Every row gives one point. The points of each table are mixes of a few directions, plus a little noise. Count the directions of each table, and those that both share. Where both have some left over, give the other angles between the two spaces (their principal angles), to ten degrees, smallest first.
In the rows, zero is written as 128.

First (4 x 2):
[[136 189]
 [124  92]
 [121  73]
 [132 158]]
Second:
[[124 129]
 [107 130]
 [181 122]
 [198 119]
 [ 65 136]
 [ 93 133]]
Directions: first 1, second 1, shared 0; angles 90

First (7 x 4):
[[135 174 137 118]
 [124 102 115 155]
 [129 147 101 207]
 [137 185 153  77]
 [123  88 136  96]
 [115  42 109 154]
 [133 157 146  90]]
Second (8 x 4):
[[ 52 117  98 131]
 [126 144 112 172]
 [ 93 132 108 146]
 [153 109 148  96]
 [123  42 132  99]
 [170 169 130 172]
 [166 111 150 104]
 [141 201 146 105]]
Directions: first 2, second 3, shared 2

First (10 x 8):
[[169 139 147 116  85 204 153 235]
 [178 138 153  83 127 142 111  55]
 [ 68 114 100 162 162  60 117  84]
 [115 124 123 124 153  86 109  48]
 [145 133 136 123 111 158 138 170]
 [148 134 136 128  98 180 149 218]
 [ 97 120 114 142 151  84 117  82]
 [166 137 146 102 114 158 127 123]
 [ 74 116 101 170 140  94 136 159]
 [120 126 124 131 136 112 122 106]]
Second:
[[131 131 128 144  97 176 156 247]
 [126 126 128 117 149  96 109  47]
 [127 127 128 120 145 102 113  64]
 [130 129 128 137 110 156 144 197]
 [129 129 128 139 107 160 147 208]
 [127 128 128 127 130 123 126 118]
 [126 126 128 112 157  83 101  15]]
Directions: first 2, second 1, shared 1

First:
[[149 127  98 185  96 130  89 164  70 153 186 170]
 [ 33 110 177 128 105  69 115 151 199 173 168 119]
 [153 144 118 125 133 145 113  98 102 116 117 118]
 [105 145 166  65 125  93 103 157 185 120 120 106]
 [114 114 114 155 100  74 197 139 118  71 145 138]
 [164 146 117  89 177 153 148 112 139 145  85 108]
 [120  60 145 138 145 216 157 170 161 125  82 168]
 [127 143 124 131 152 138 118  77 123 168 123 105]
 [141 141 128 101 151 129 124 144 146 157 119 121]
 [175 150  93 165  95 134 116  69  36  52 135 127]]
Second, 9 rows:
[[153 196  90 107 151  32 167  89 111 147 151  81]
 [119 111 143 112 149 156 130 150 164 158 109 133]
 [107  78 160 126 133 201 109 167 166 143 100 157]
 [115  88 147 153  98 183  97 144 120  96 122 160]
 [142 163 108 122 133  78 146 104 113 130 142 105]
 [130 110 125 183  57 145  90 111  59  42 152 156]
 [153 193  90 120 135  37 158  84  95 127 157  87]
 [111  87 153 134 123 189 108 157 149 128 109 155]
 [122 127 136  95 169 133 146 146 176 181 108 118]]
Directions: first 6, second 2, shared 2

First:
[[118 125 113 140 138 136 159 101 116 135 145 130 150 132 112 103 140 153]
 [112  95 111 121 173 117 139  99 105 109  94 148 191 132 105 126 147 147]
 [130 143 119 115 101 154 117 164 184 120 158 148  74 131 177 119  78 102]
 [131 131 133 113 171 100 105 123 159 120 100 150 105 125 163 137 105 116]
 [141 159 120 129 143  94 152  82 118 165 125 130 141 126 130 113 153 144]
 [137 123 134 146  58 184 137 209 168 126 180 114  76 119 159 137 106 103]
 [115 138 140 110  61 159  85 134  76 107 142  97 131 148  66 129 115 113]
 [150 117 117 109 199  42 144  77  98 151  36 156 220 114 132 160 196 138]
 [118 121 164 169 107 167 115 164 128 120 172  79  64 125 108 128 112 134]]
Second (8 x 18):
[[122 119 127 162  81  91 146 112 107  76  99 148 116  80 169 131 113 136]
 [163 139 126 114 122 135 130 112 136 126 119 130 137 133 150 124 151 129]
 [180 149 131  92 135 150 119 120 159 138 121 126 149 156 152 123 177 135]
 [169 126  97 138 116 141 163  56  73 151 133 119 120 105 125 120  92  82]
 [ 98 107 105 161 134 129 153  97  67 156 153 115 105 104  80 128  56  86]
 [ 32 121 173 122 165 111  73 249 198 112 139 134 131 166  95 142 154 189]
 [118 125 137 146  97  99 129 138 134  82 103 146 124 102 164 132 135 150]
 [141 139 128  91 176 168 111 140 150 183 157 107 142 178  89 124 146 118]]
Directions: first 6, second 3, shared 0; angles 50, 60, 90

First (9 x 24):
[[ 96 151 130 130 144 130 148 134 135 110 132 149 133 135 135 131 109 121
  137 129 112 151 116 121]
 [109 142 129 129 138 130 141 132 133 118 130 142 131 132 132 130 117 124
  134 129 118 142 119 124]
 [ 97 150 130 131 143 130 148 134 135 111 131 148 132 134 134 130 110 122
  137 129 112 151 116 120]
 [ 78 164 131 132 152 130 161 136 140 101 133 161 135 139 137 130  99 117
  142 129 103 165 108 116]
 [ 48 186 133 135 167 133 181 142 148  84 135 182 140 144 144 134  81 111
  151 130  86 187  97 109]
 [164 101 126 126 110 126 104 122 119 149 125 104 123 120 122 125 150 135
  119 127 147 101 142 136]
 [197  77 123 122  94 123  81 115 111 167 122  81 117 113 113 123 169 144
  108 126 165  76 157 145]
 [249  41 121 118  70 120  48 107  99 194 117  48 110 103 104 120 198 153
   93 126 192  39 177 157]
 [111 140 128 130 137 129 140 131 132 119 129 140 131 132 131 129 119 124
  133 128 119 139 120 125]]
Second, 9 rows:
[[216  64 123 120  85 122  70 113 107 176 119  70 115 110 110 122 179 146
  103 126 174  63 163 149]
 [ 99 150 130 131 142 130 147 133 135 112 131 148 133 134 134 130 111 122
  136 129 112 149 116 121]
 [177  93 125 124 104 125  96 119 116 155 124  96 120 118 118 124 157 138
  114 127 154  92 147 140]
 [116 137 129 129 134 129 136 130 131 121 129 136 130 131 130 128 121 126
  131 128 121 137 123 125]
 [ 37 194 134 136 172 134 189 144 151  78 137 189 142 147 146 134  75 109
  154 130  80 196  92 106]
 [166 100 126 125 109 126 102 121 118 149 125 102 122 120 120 126 151 136
  117 127 148 100 144 137]
 [ 40 193 133 135 171 134 187 144 150  79 136 187 141 146 146 133  76 110
  153 130  81 194  92 106]
 [187  85 124 123 100 124  89 118 113 160 122  89 119 116 116 124 162 140
  112 127 159  85 152 142]
 [116 137 129 129 134 129 136 130 131 122 129 136 129 131 131 129 121 126
  132 129 122 137 123 125]]
Directions: first 1, second 1, shared 1

First, 11 rows:
[[126 157  58 167 117 192 157 146 159 131 120  77 159 119 160 173 104 117
   92 150 146  89 148 136 127 125 145 144 116 129 119 114]
 [114  76 163 121 119  68 118  91 108 124 114 140 108 156  94  80 156 169
  162 104  97 134 108 103 126 164 122 139 162 123 110 141]
 [110 129  38 191 103 180 169 123 161 133 102  50 167 136 153 163 113 148
   97 145 131  67 147 118 126 153 154 166 140 125  96 116]
 [ 82 152  75 170 207  50 109 108  52 206 147 127 223  47 141 170 146 160
  107 153 121 155 187 130 200  32 172 138 199 112 128 142]
 [ 97 109 122 146 161  55 113  96  79 164 129 133 164 104 115 122 152 168
  137 126 107 144 146 115 162 102 147 140 182 117 117 142]
 [112  91 148 128 132  72 118  97 102 135 120 137 126 138 104  97 151 163
  151 113 104 137 121 110 136 142 129 137 163 122 115 140]
 [119 142 104 143 144 126 129 129 118 145 132 120 154 107 138 148 126 129
  115 139 132 128 145 132 144 104 140 131 138 125 128 128]
 [160 124 207  68 116 129 108 143 137  94 140 181  66 151 110  93 128  98
  154 109 133 159  94 136 102 144  94  96  88 137 152 130]
 [195 139 240  33  89 184 111 174 176  57 145 198  19 175 114  87 109  55
  155 105 151 160  70 150  68 166  68  75  32 148 171 120]
 [135 163 131 116 158 130 115 149 113 143 150 150 143  93 142 152 120 102
  115 141 144 153 144 147 144  79 130 109 116 129 151 127]
 [158 126 122 123  64 222 161 151 202  75 108  95  79 182 138 124 102 100
  121 123 143  83  98 130  75 198 108 132  71 139 121 110]]
Second (11 x 32):
[[114 117  89 107  77 175 131  94 136 122 104  55 168 173  96 106 180 126
  134 134 160 137 114 112 106 202 147 156 141 138 113 116]
 [171 152 181  76 110 180 123 164 161  87 140 163  73 145 129 118 106  75
  132 121 151 144 101 149  93 139  98  95  67 140 156 116]
 [107 159 142 151 193  62 142 139  70 146 135 115 126  87 146 131  98 191
  112 126 105 118 164 151 164  29 147 131 186  60 112  96]
 [150 134 166 135 153 109 125 161 137 121 149 194  83 105 153 142  84 115
  125 121 106 120 127 139 134  90 104 101  98 130 146 140]
 [ 81 168  79 123 177  87 114  95  43 185 129  60 229  86 110 137 177 166
  110 153 158 172 174 143 176  63 185 149 213  89 118 102]
 [144 102 152 154 126 117 136 146 160 114 132 181  80 129 148 132  91 125
  134 115  93  96 117 120 121 133 102 117  98 140 129 150]
 [142  94 138 162 128 113 126 141 162 127 134 195  95 119 149 144  96 115
  131 119  92 102 118 112 127 140 103 115  95 163 135 168]
 [ 95 144 120 142 147  95 157 114  83 126 105  41 131 138 119 102 126 216
  118 121 121 101 147 142 139  88 161 162 208  45  85  71]
 [ 98  74  67 197 132  84 121  90 129 173 120 144 180 106 132 153 146 146
  132 133  90 107 141  85 158 155 142 153 154 169 113 183]
 [145  92 113 126  83 168 116 120 179 119 127 160 127 152 123 133 142  77
  142 129 131 130 102 100 104 207 108 124  77 194 142 169]
 [164 172 158  34  84 220 114 145 148  89 133 102 116 166 101 108 157  55
  133 135 200 180  97 152  83 168 116 106  75 141 159  96]]
Directions: first 3, second 4, shared 2; angles 80
